Every row gives one point. Two turns around zero, p and q, are shown by what they do to some points. Write where each new point lands after one turn and then the other. Backwards means that the second turn is done in reverse. Each puzzle has new turns, and all numbers are rounded.

Turn p:
[ 0.00 -0.39 -0.14] => [-0.06  0.04 -0.41]
[-0.05  0.40  0.18] => [ 0.00 -0.04  0.44]
[-0.12  0.05  0.07] => [-0.11  0.02  0.09]
[ 0.11  0.47 -0.52] => [0.51 0.44 0.24]
[ 0.18 -0.18  0.12] => [ 0.02 -0.23 -0.15]
[-0.11 -0.34  0.29] => [-0.35 -0.23 -0.20]
Turn q:
[0.34 0.18 0.18] => [ 0.23  0.33 -0.12]
[ 0.25 -0.09  0.12] => [0.15 0.21 0.13]
[-0.32  0.38 -0.12] => [-0.18 -0.21 -0.43]
[-0.36  0.01  0.11] => [-0.36 -0.07 -0.06]
[ 0.09 -0.48 -0.29] => [ 0.16 -0.27  0.48]
Where do these land?
p, then q: [-0.13  0.36 -0.24] => [ 0.03  0.34 -0.30]
q, then p: [ 0.03 -0.42 -0.12] => [-0.23 -0.37  0.01]
p, then q: [-0.24  0.26  0.02] => [-0.21  0.22 -0.18]
q, then p: [ 0.34 -0.20  0.34] => [ 0.10 -0.19  0.47]

Turn p:
[ 0.22 -0.12 -0.08  0.31] => [-0.07 -0.32 -0.14 -0.20]
[ 0.40 -0.22 -0.16 -0.05] => [-0.02 -0.10  0.12 -0.46]
[ 0.10 -0.18  0.49 -0.06] => [-0.02 -0.25  0.45  0.16]
[-0.24 -0.34  0.25 -0.09] => [-0.35  0.01  0.28  0.20]
[-0.12  0.44 -0.24 -0.02] => [ 0.29  0.25 -0.34  0.08]
[-0.36  0.41 -0.26 -0.09] => [ 0.16  0.41 -0.36  0.22]
Turn q:
[-0.17 -0.41  0.52  0.28] => [-0.38 -0.48 -0.03 -0.41]
[-0.03  0.13 -0.09  0.31] => [-0.09 -0.17  0.00  0.29]
[-0.33  0.33  0.07 -0.34] => [ 0.07  0.25  0.52 -0.05]
[ 0.37 -0.08 -0.22  0.15] => [ 0.15 -0.03 -0.40  0.18]
[ 0.40  0.01 -0.15 -0.09] => [ 0.32  0.08 -0.28  0.06]
[-0.24  0.01 -0.12 -0.31] => [-0.07  0.35  0.18 -0.08]
Where do these land?
p, then q: [-0.09  0.19 -0.27  0.11] => [ 0.06  0.22 -0.09  0.26]
p, then q backwards: [-0.11 -0.01 -0.13  0.61] => [ 0.24 -0.34 -0.02  0.48]
p, then q: [ 0.00  0.08  0.04 -0.49] => [ 0.36 -0.24  0.25  0.00]
q, then p backwards: [ 0.03  0.14  0.35 -0.41] => [ 0.46  0.04 -0.01 -0.32]
q, then p: [ 0.10 -0.36  0.05  0.43] => [-0.47  0.23 -0.18 -0.14]
q, then p backwards: [ 0.39 -0.09  0.20 -0.22] => [ 0.35  0.27 -0.22  0.04]
q, then p: [-0.33  0.04 -0.23 -0.03] => [ 0.08 -0.04 -0.15  0.37]

Turn p:
[ 0.28  0.24  0.26  0.11 -0.15 -0.12  0.21  0.09] => [ 0.14  0.05  0.13  0.20 -0.40 -0.12  0.07  0.21]
[ 0.18  0.31  0.39 -0.01 -0.17 -0.22 -0.34  0.41] => [ 0.04 -0.14 -0.03 -0.13 -0.59 -0.30 -0.39  0.13]
[-0.28 -0.50 -0.08  0.01 -0.03  0.35  0.33  0.11] => [ 0.12 -0.43 -0.14  0.15  0.33  0.40  0.26 -0.08]
[ 0.23  0.24  0.12  0.33  0.17 -0.26 -0.09  0.42] => [ 0.16  0.01 -0.13  0.16 -0.18 -0.38 -0.35  0.39]
[-0.14 -0.31 -0.55 -0.31  0.04  0.56  0.27 -0.12] => [ 0.18  0.06 -0.14 -0.22  0.49  0.66  0.34 -0.12]
[-0.51 -0.13 -0.41 -0.13 -0.08  0.17  0.34 -0.09] => [-0.28 -0.11  0.03 -0.03  0.40  0.56  0.22  0.11]
[ 0.02  0.05  0.17 -0.29  0.35 -0.22 -0.24 -0.46] => [-0.08  0.22  0.44 -0.21  0.17 -0.33 -0.09 -0.35]
[-0.02  0.17  0.10  0.14  0.07  0.10 -0.32 -0.39] => [-0.15  0.31  0.04  0.12 -0.03 -0.08 -0.19 -0.38]
[ 0.25 -0.06  0.00  0.14 -0.21 -0.36 -0.17  0.03] => [-0.13  0.03 -0.20 -0.04 -0.22 -0.40  0.13  0.09]
Turn q:
[-0.10  0.16  0.22  0.39 -0.30 -0.07  0.24 -0.34] => [-0.30  0.40  0.07 -0.09 -0.45 -0.02  0.20  0.03]
[-0.22  0.29  0.16 -0.07 -0.21  0.02 -0.36  0.50] => [-0.32  0.10  0.15 -0.09  0.40  0.29 -0.44 -0.07]
[ 0.06  0.24  0.13  0.06 -0.15  0.35  0.45 -0.10] => [-0.29 -0.02 -0.19  0.00 -0.32  0.22  0.17  0.38]
[ 0.29 -0.44 -0.52 -0.06  0.08  0.05  0.13 -0.09] => [ 0.21 -0.40 -0.34  0.12  0.03 -0.27  0.35 -0.23]
[-0.39  0.11  0.21  0.38 -0.14  0.30  0.28 -0.12] => [-0.38  0.39 -0.07 -0.21 -0.09 -0.04  0.22  0.39]
[ 0.02  0.21 -0.24 -0.21  0.17 -0.12 -0.40  0.05] => [ 0.29  0.08 -0.06  0.24  0.26  0.15 -0.27 -0.20]
[-0.05 -0.19 -0.15 -0.44  0.21 -0.53 -0.13  0.11] => [ 0.53 -0.20  0.04 -0.22  0.07 -0.10 -0.34 -0.32]
[ 0.06 -0.06  0.31  0.16 -0.08  0.28  0.15 -0.23] => [-0.17  0.05  0.19  0.02 -0.18  0.05  0.34  0.27]
[ 0.22 -0.36 -0.22  0.07  0.45  0.05  0.23 -0.25] => [ 0.36 -0.22 -0.15  0.19 -0.12 -0.43  0.30  0.16]
[ 0.31 -0.20 -0.17 -0.02  0.33 -0.54 -0.09  0.19] => [ 0.31 -0.28  0.08  0.16 -0.06 -0.43 -0.34 -0.32]
[-0.18  0.24  0.27 -0.25 -0.35  0.21 -0.50  0.27] => [-0.24  0.10  0.29 -0.08  0.43  0.57 -0.18 -0.08]
Where do these land?
p, then q: [ 0.24  0.05  0.15  0.38  0.19  0.28 -0.22 -0.46] => [ 0.02  0.51 -0.03  0.44 -0.36 -0.02  0.05 -0.11]
q, then p: [ 0.18 -0.44 -0.06  0.14 -0.36  0.11 -0.15 -0.14] => [-0.06 -0.09  0.41  0.30  0.20  0.08  0.34 -0.02]
p, then q: [ 0.30 -0.02 -0.25  0.03  0.40 -0.35  0.41  0.03] => [-0.07 -0.29  0.07  0.11 -0.19 -0.24 -0.61  0.19]
p, then q backwards: [-0.23 -0.28  0.37  0.11  0.03  0.28  0.37  0.17] => [ 0.56 -0.07 -0.04 -0.37  0.11  0.15 -0.18  0.03]
q, then p: [-0.16 -0.20  0.06 -0.34 -0.35  0.21 -0.10 -0.13] => [ 0.35 -0.02  0.28 -0.03  0.13  0.34  0.15 -0.13]
p, then q backwards: [ 0.23  0.27 -0.30 -0.31 -0.07  0.18 -0.09  0.23] => [-0.44  0.19  0.10 -0.28 -0.02 -0.08  0.23 -0.19]
p, then q: [ 0.03  0.20  0.14 -0.31 -0.14 -0.49 -0.25  0.23] => [ 0.06 -0.12  0.21 -0.48  0.11  0.26 -0.22 -0.34]
p, then q: [ 0.19  0.20 -0.11  0.21 -0.18  0.17  0.39  0.03] => [-0.50 -0.08 -0.20  0.16 -0.05  0.00 -0.04  0.12]
q, then p backwards: [-0.47  0.35 -0.27 -0.34  0.35 -0.56 -0.13  0.00] => [ 0.36  0.27 -0.10 -0.02  0.50  0.49 -0.47  0.26]
q, then p backwards: [-0.30 -0.13  0.27  0.43  0.13  0.16 -0.23  0.03] => [ 0.03  0.16 -0.22 -0.01  0.29 -0.43  0.14 -0.31]
